Every row gives one point. Examples show where two turns around zero, p and q, send a point. Write where each new point lands after one turn and then the other. Backwards means that the second turn is done in reverse. Each puzzle has new turns, and all numbers are rounded.
In the rows, 128 means zero.

Turn p:
[174 102] => [158  85]
[114 120] => [112 127]
[ 96 161] => [113 172]
Turn q:
[103 182] => [124 187]
[ 94 149] => [104 160]
[148 104] => [138  99]
[134 105] => [126 104]
[161  99] => [149  89]
Where do these land?
q, then p backwards: [146 105] => [148 107]
p, then q: [ 90 106] => [ 86 140]
p, then q: [148 173] => [174 145]

Turn p:
[ 90 151  94] => [104 132  77]
[138 176 104] => [139 171  96]
[173  98 152] => [163 117 174]
[114  96 171] => [103 103 171]
[126 119 118] => [132 117 121]
Turn q:
[122  61 138] => [117  71 163]
[138 196 130] => [141 191 104]
[ 99 127 161] => [ 94 140 153]
[157 142  91] => [164 127  94]
[103 103 122] => [103 102 128]
[149 139 125] => [150 137 125]
Where do these land?
q, then p: [ 97 153 134] => [101 140 101]
q, then p: [196 144 116] => [191 157 144]
p, then q: [ 99  84 111] => [116  75 137]
q, then p: [120 131 151] => [108 140 136]

Turn p:
[184 100 158 136] => [196 123 137 118]
[130 163 119 179] => [129 175 101 159]
[114 172 114 108] => [ 91 142 103 105]
[100 111 129 109] => [106 109 152 126]
[146  86 145 159] => [172 123 152 156]
[128 148  90 145] => [113 133  90 150]
[ 95 116 142  61] => [ 91  93 162  82]
Turn q:
[ 93  74  99 124] => [111  62 145 134]
[135 106 118 103] => [145 100 120 117]
[146 220 147 137] => [114 218 110 103]
[124 132 157 130] => [140 145 149 131]
[141 108 118 146] => [129 115 116 154]
Where do these land?
q, then p backwards: [118 170 156 118] => [123 157 171 130]
q, then p: [121 153 116 114] => [104 117 124 111]
p, then q: [162  95 166 118] => [187 136 113 134]
p, then q: [ 81  92 125 163] => [115 154 168 176]
p, then q backwards: [173  91 114 156] => [173  83 144 123]
q, then p: [113 166  91  98] => [ 82  94 127 103]

Turn p:
[158 134 122  79 107 148] => [149 124 144  87  87 140]
[151 127 153 156 100 151] => [151 137 130 160 113 165]
[150  79  92 134  88 101] => [121  83  96 151  76 112]
[ 85 117 172 147 165 145] => [121 126 167 153 189 135]
[153 143  91  69 162  82] => [143 125 109  63 119  64]
[125 141 156 167 156 173] => [144 141 133 143 177 175]
[ 97 145 101 109 127 147] => [ 90 132 133  95 131 140]
[106 139 137 163 119  78] => [107 156 113 171 133  94]
Turn q:
[128  89 180 150 109 176] => [ 95 137 175 153 104 181]
[106 159 124 120  71 131] => [111 142 122 105  74  99]
[ 94  93  81 160 163  95] => [137  94  74 185 148 121]
[125 154 183  84 128 110] => [ 93 129 171  90 149  96]
[157  81 126 112 119  97] => [143  68 140 119 130 143]
[157 127 151 129 133  93] => [148 106 163 126 143 112]
[ 99 125  86 134  99 138] => [122 128  83 132  90 128]
[169 174 100 126 158 163] => [174 182 114 100 152 141]
[117 150 120 137 173 148] => [129 166 110 141 163 130]
Where do these land?
p, then q: [126 106 119 106 112 151] => [102 115 138 122 112 152]
p, then q: [118 178 157 101 160 144] => [119 158 153  90 173 109]
p, then q: [ 97 140 138 143 112 126] => [112 153 127 149 124 110]
q, then p: [143 128 165 156 106 132] => [144 153 152 163 121 141]
q, then p backwards: [143 156  93 138  92  95] => [178 119 123 101 125  91]
q, then p: [150  99  51 174 118 120] => [152  94  61 133  86 167]
p, then q: [129  97 127  95 112 171] => [ 93 115 153 117 113 170]
p, then q: [116 120 174 110 211  86] => [156  95 164 141 212  96]

Turn p:
[187 162 119 126 118 122 115 125 162] => [161 128 110 154  91  98 122 101 161]
[113 168 101 109 140 137  82  49  83] => [116 179  84  94 113 136  82  77  77]
[176 111 144 139 108 114 158 142 126] => [157  86 121 145 127 119 168 125 134]
[140  82 163 158  76 147 149 134 179] => [ 92  71 161 147 130 120 173 104 171]
[ 95 139 153  96 171 161 139 119 129] => [128 168 139 127 180 160 109 121 137]
[ 90 124 164 140 167 140 102 151 141] => [119 143 188 141 156 134  97 138 122]
[136 113 109 163  79 133 181 159 163] => [ 95  97 119 158 113 112 187 157 165]
[186 111 106 157 131 111 148 140 121] => [158  88 106 163  97 134 148 141 119]
[157 147 129 146 122  60 156 134 121] => [158  93  92 142 133  77 132 153 113]
[ 75 124 130 130 169 145 112 144 115] => [110 160 161 125 149 154 101 155 107]
[102 116  73  73 133  97  99  92  99] => [125 137  84  54 108 150  83 140 113]
[ 79 140 145  99 124 168  95 147  97] => [118 186 172  87 140 142 134 125 115]
Turn q:
[ 92 138  93  87 149 170 140 104 177] => [114 126  84  98 174 156 161 122 178]
[128 148 166 163 127 128 138 149  92] => [146 140 164 143  98 129 153 136  91]
[ 81 135  89 168 120  71 124 131 109] => [103 187  84 143 104 127 110 128  85]
[145 113 162 128 164  93 133 149 128] => [ 97 128 167 147 123  87 135 118 125]
[110 155  89 134  66 148 170 122 168] => [155 152  80 105  89 168 129 146 179]
[167 151 120 164 108 164 126 130 159] => [147 109 134 157 114 168 124 170 158]
[130 130 116 149 100 148 130 177 123] => [140 126 126 113 100 128 131 183 118]
[195 114 151 144 145 138 123 157  83] => [158  88 172 164 124  86 126 154 103]
[108  68 145  72 159 125 120  77 142] => [ 92  86 117  98 166 112 125  55 138]
[155 123 148 116 157  89 120 117  65] => [147 133 156 156 147  78 115  94  87]
[101  90 144  97 154 119  91  67 116] => [102 103 121 115 172 135 112  58 101]
[123 170 113 114  86 143 120 157 173] => [135 157 132  95 125 161 115 173 171]
Where do these land?
p, then q backwards: [134 108 130  95 132 118  85 123 172] => [156 114 147  98  83 117 125 117 158]
q, then p: [ 79  84  79 120 118 113 118  76 104] => [110 151  75  94  83 169  95 130  97]
q, then p: [110  94 109  91 123  81 150 103 141] => [100 129  88  97 113 111  75 120 137]
q, then p: [137 122 172 152 122 167 152 124  83] => [147  86 115 127 140 143 185 103 113]
q, then p backwards: [128 164 143 130  94 111 108 139 170] => [100 120 107 103 152 160  99 149 150]
p, then q: [119 134 152 162 137 183 159 194  79] => [168 140 165 156  84 115 209 139 120]
q, then p backwards: [120 163 167 138 162 161 143 153  46] => [152 139 177 154 115 134 135 179  50]
p, then q: [123 101 108 154 148  87 123 106 142] => [103 105 111 108 130 123 102 145  86]
p, then q: [148 164 116 129 136 149 138 125 190] => [ 96 146 118 158 112 178 111 144 153]
p, then q: [182 145 105 109 107 109 105 137 154] => [132 125 123 131 103 133  66 132 169]

Turn p:
[136 112 157 148 107 104 147 177 118 128 106] => [137 132 172 108  94 113 131 169 111 134 120]
[117  58 172 159 114 104 151 118 130 146 142] => [ 89  70 164 147 100 116 132 157 114 163 135]
[111 163  93  74 191 142  77 109 138 112 102] => [153 147  96 113 202 134  89  75 147 116  92]
[ 94 120 195 131 112 148 150 141 132 106 142] => [ 94 113 188 119 140 138 142 156 149 110 153]
[151 128 138 129  66 120 120 104 143 141 142] => [116 125 127 132  68 152 131 108 146 138 154]
[ 85 195  74 128 173 115 126 101 136 111 107] => [125 184  90 135 184 106 154  93 152 126  79]
[202 118  95  96 114 110 130  95 115  89 127] => [183  90 100 127  86 127 144  76 123  98 120]
[144 126 176 145 143 118 148 157 152 156 162] => [139 125 166 133 134 114 135 152 122 168 181]
[108  91 126 131  91 117 150 170 118 142 177] => [ 96 114 124 122  94  86 116 174 125 119 169]
[120 170  58  80 167 155 124 113 140 149  60] => [160 160  52  86 179 157 124 113 143 138  72]
[136 149  67 128 141 130  68 123 142 112  93] => [161 165  90 149 132 137  87  99 140 117  78]
[137 107 143 165 138 176 153 143 138 122 141] => [137 113 139 162 142 150 143 179 121 119 149]
[124 128 170 150 108 125 120 113  62 150 163] => [ 76 129 155 131 111 134 136 111  68 117 163]
Turn q:
[147 165 108 148 119 183 151 175 131 154 138] => [126 179 126 163 140 152 139 188 113 141 151]
[ 96 115  96  85 104  73 129 137 103 126 106] => [ 83 109 123  75  88 110 159 130 140 113 106]
[139 160 177 114 133 158 143 171 119 169 155] => [152 176 181 122 148 140 140 157 137 157 161]
[129 105 125 127 155 110  94 135 133  64 110] => [137 103 132 122 135 123 110 109 114  63  92]
[ 74 150 105  95 111  81  88  86 126  94 137] => [ 86 133  95  82 110  80 112  78 148  92 129]
[106 109  54  73 118  85  82 106 139 129 150] => [113 105  60  53  92 102 110 136 143  98 133]
[140 107 173 157 121 124 130 149 128 168 163] => [148 101 171 137 147 121 128 147 130 160 172]
[121 122 149 159 152 155 190 138 140 133 152] => [137 125 134 164 179 165 161 129 144 145 148]
[178 128 163 136 136 140 156 105 173 108  94] => [176 128 137 187 115 147 120 108 156 133  94]
[ 98  85 130 121 115 145  96  90 146  95  78] => [ 97  98 122 129 106 158  72  86 129 113  92]
[ 96 116 108 110 172  87  88  88 116 136  94] => [115 105 102  73 140  96 105 101 124 137  72]
[183 142 142 151 118 183 169 133  83 139 156] => [164 161 139 167 126 160 166 133  77 159 167]
[156 160 135 187 109 141 149 151 125 152 132] => [128 144 142 189 137 110 144 162 110 155 149]
Where do these land?
p, then q backwards: [167 122 152 123 164  80 128  99 109  83 136] => [153 112 180 150 141  84 129 102  96  93 128]
p, then q: [117 106  90 134 117  90 137 109 103 127 154] => [ 84  90 106 123 110 103 150 119 128 126 124]
q, then p: [154 144 131  97 107 101 107 181 153 124 145] => [162 138 171 114  96 103 122 132 164 108 152]
q, then p: [146 191 122 128 141 103 147 167 159 140 134] => [175 171 152 123 125  90 154 144 150 153 128]
q, then p: [102 156 146 143 119 130 127 196 115 108 126] => [116 147 191 121 163 104 146 139 137 109 133]
q, then p: [144 159 159 120  96 144 143 156 121 142 173] => [130 150 151 134 126 115 154 125 132 130 198]
q, then p: [116  94 138 153 174 124 126 105 135 138 149] => [146  86 108 144 157 125 108 120 102 149 121]
p, then q: [152 108 101 157 155 158 105  94  85 139 104] => [107 128 114 139 133 148 132 122  49 141 103]
p, then q: [ 99 111 108  87 161 153 151  45 113 117  87] => [113 101  78 114 147 200 124 111 128 140  60]
q, then p: [121 166 153 173  66 128 108 153 159 134 124] => [ 92 172 182 169 111  97 112 133 138 146 144]
q, then p: [101 177 154 130  85 136  65 190 150 157 151] => [115 182 195 122 138  80  82 105 153 124 174]
p, then q: [121  61 123 103 145 146 168  80 115 156  60] => [103  93 126  90 114 214 125 158 108 155  79]
q, then p: [124  68  87 115 133 173 151  89 146  98 120] => [125 107  65 161 134 178 113 152 131  86 109]
